Rows are points. Two turns around zero, p and q, are shown by what they do to some points. Where does a point land after both, in the order given? Backwards means that the second turn is done in reverse. Each puzzle has new turns, and all numbers are rounded.

Turn p:
[ 17  -1 -27] -> [ 9 21 23]
[ -2 -15   9] -> [-10 -14   5]
[ 5 36 16] -> [ -4  20 -34]
[0 2 2] -> [-1  1 -3]
[-21 -21  -1] -> [  7 -27   9]
Turn q:
[-9  6 -4] -> [ -3   5 -10]
[ -4 -11  14] -> [ -5 -18   2]
[ -5   3 -48] -> [ 33  28 -21]
[ 4  7 18] -> [-17  -4   9]
[15 -4 20] -> [ -9 -10  21]
Where do these land?
q, then p: [ 29  13 -23] -> [-14  24 -28]
q, then p: [-3  8 18] -> [  8 -17  -5]
q, then p: [-21  11  -6] -> [23  7  6]
p, then q backwards: [ 14 -17  14] -> [ 2 10 24]
q, then p: [-18 -16  -4] -> [ 3  3 24]

Turn p:
[ 20  -9  19 -13] -> [ 1 10 30  1]
[-24  13 -37  15] -> [ -1 -22 -42 -11]
[ 28 -16 -14  11] -> [  0  11   8 -34]
[-15 -31  -3  12] -> [ 29  17 -14  -5]
[  5  24 -19  39] -> [-33   5 -32 -19]
[-10  19  14 -29] -> [ -4 -21  15  29]
[ -3   0  39 -36] -> [ 8 -1 37 38]
Turn q:
[-27  15  17 -17] -> [ 12 -23 -30   1]
[ 11 -16 -29  -6] -> [ 9  1 34  4]
[ 15   7 -32   3] -> [16 19 22 14]
[  2  -7  40 -10] -> [-13 -11 -21 -32]
[ -6 -13 -37  39] -> [-21  11  29  41]
[  5  14  42 -10] -> [ -2   1 -35 -29]
Where do these land?
p, then q: [14 23 11 -9] -> [-18 -19 -15   6]
p, then q: [-18  -6   8 -48] -> [-42  17  11 -23]
p, then q backwards: [ 15  -2 -16  -1] -> [  8 -13  11 -12]
q, then p backwards: [ 6  7 22  2] -> [  1   1 -12  21]
p, then q backwards: [ 14 -17 -45 -19] -> [  3 -17  15 -48]
p, then q backwards: [-28 -29  16  36] -> [15 53  0  9]
p, then q backwards: [-4 24  3 39] -> [-1 11 30 33]

Turn p:
[ 16  12   5  10 -24 -35] -> [-27 -23  13  26  11   8]
[-18  20   5 -14  14  -2] -> [ 24 -17  10 -13  -3   6]
[-18 -30  12  10  -1  -2] -> [-4 29  5 -7 14 19]
[13 -3 10 11  8  3] -> [-4  1 -9 -1 17 -9]
[-19 -14  -2 -30   8  16] -> [ 17  11 -11 -22 -22  17]
[ 20  -1  26  21 -23   7] -> [ -6   4 -18  32  26   0]
[-17  10 -37 -38  14  20] -> [ 22  -4   1 -25 -51  -8]
[  8   1 -20 -18  21   2] -> [ -3  -9  -5 -24 -19 -13]
[ 15   4   0  48 -18  -7] -> [-19  10  14  33  26 -22]
Turn q:
[-11 -26 -18   1 -34 -18] -> [ 14  -5  34 -30  17  -6]
[ -6   1  26   9  -4 -13] -> [ -1  23   1   3   0 -21]
[-14  17  -4 -12  31  40] -> [-11 -12  -5  35 -30  27]
[ 6  4  3 12 38 21] -> [  0  13 -24  18 -16  27]
[  8  14 -10  11 -22 -25] -> [-13  -1   3 -13  34 -12]
[ -2 -18 -10 -23 -14 -27] -> [ -1 -13  13 -36  -3 -15]
[19  8 14  3  4 22] -> [ 12  -4 -21  23  -1  -2]
Where do these land?
p, then q: [ 26  16  24 -18  10 -35] -> [ 28   4  16 -18 -34  25]
p, then q backwards: [ -1  12   8   5 -13  19] -> [ 9  0 15  8 -4 19]
q, then p backwards: [-22   1   2 -37  -4  19] -> [  0  29 -29 -13 -13 -15]
p, then q: [ -3 -12 -29   7 -13   3] -> [-13   6  16  11  16 -19]
q, then p: [13 12 18 21  6 18] -> [ -5   0  15   6   5 -34]
p, then q: [  9  16 -16  43  23 -10] -> [-22  34  -9 -23 -19 -21]
q, then p backwards: [ -4 -39  -7 -18 -14 -28] -> [-21   4 -18  -9  45  -2]
p, then q backwards: [  1   5  -9 -15  27  13] -> [ 15 -22   5 -18  -1 -14]
p, then q: [-19 -11  10  12 -22   1] -> [ -3   9 -12  30   8   6]

Turn p:
[ -8 -21  -3  17  13 -13 -30 -16] -> [ 20 -15 -22  -6  16   2  17 -25]
[20 17  0  3  9 -2  4 19] -> [-24  10   9   1  -6  18   6  -1]
[ 16 -18  -2 -10  17   9 -37  -8] -> [  9 -24  16 -21  16   6  22 -19]
[-17 -34   7   0   1   3  34   7] -> [ 19  14   0  19 -22 -33  13   7]
[ 4 14 19 -4  0  4 -3 17] -> [-10  11  18   6  -1   8 -11 -12]
[-36  17  13  -9 -11  -8  23   6] -> [ -6   8  -6  29  -6 -20 -34   4]
[  8   5  18   4   4   2   9 -22] -> [ 16  -9   3   8 -14  18  -7   4]
[  8  19   8   3 -14  -9 -31   8] -> [-10   6   0 -19  15  18 -19 -21]
[  9  18 -22  14  10  42  34 -13] -> [ 1  4 11 19  7 18 15 56]
[ 11  -2  10  -4 -25 -12 -28  22] -> [ -7  18   5 -31   4  -1 -13 -27]
[-15 -17 -48 -12  -4 -17  24 -19] -> [ -7 -20 -36  -7  -7 -34  13  33]
Turn q:
[ 14 -26 -34  -1  13   4  13  -4] -> [-19  18  -1  27  -9  29  -4  -8]
[-10  20  23 -14 -25  -7  -3  -9] -> [  4 -24   5 -11   6 -27  -8  20]
[27 31 13  6 30 -3 -5 -7] -> [ 29 -22   2   8 -22  -2  24 -20]
[ 24 -11 -26 -36  23 -30   3  10] -> [-22  17  26  26 -45  -3   5  -5]
[ -2  -8 -26   2  -1  20   7  18] -> [-27   9  -5  -2   8  15  -2 -20]
[ -5  14  15  -4 -25 -33   7  -5] -> [  8  -5   7  11   7 -40  -9  17]
[-32  -6   5  12  -8   5   3   9] -> [  0  13   3 -18  29  -2  -4   4]
[ 21  12   8  28  18  16 -34  -6] -> [ 23  -9 -34 -10 -13  12  31  -9]
[-18 -31  18  13 -21  25  10   7] -> [  2  12 -14 -24  25  14 -35   5]
[-20   5   4  -5  -4   2  -1 -13] -> [ 1 -8 10 -6 14  1  3 16]
Where do these land?
p, then q backwards: [-30 -18  -1   9  22 -10 -13   0] -> [12 28 -8 30 -5 -7  8  3]
p, then q: [ 27  28 -28  -9  -6  36  17  -2] -> [ -5  11  17 -50   2  -9 -12 -30]
p, then q: [ -2 -39   4   5   9 -15  -3  -9] -> [ -5  -5  -3  39  -6  -1 -19   5]
p, then q: [  4  -3 -13  12 -17 -27 -20  15] -> [-22 -15  23  12   2   7  18  14]
q, then p backwards: [ 13  24   1 -28 -23  27  -8   7] -> [  8   7 -17 -37   7 -29  -9 -12]
q, then p: [ 19  30  -2  -2  -7  15  -1 -23] -> [ 22   9 -10  -9  -8 -20  29   4]
q, then p: [ 11   6   8  18 -14  13  -7  14] -> [ -7 -23 -12 -13   2  -7   9  11]
p, then q backwards: [-37 -17  17  -3   1 -18  24  -5] -> [ 38   7   9  11 -13 -31   9   2]
p, then q: [ -5 -12  13  -3  36 -21  12   3] -> [  9   6 -17  24  29   3 -17  13]
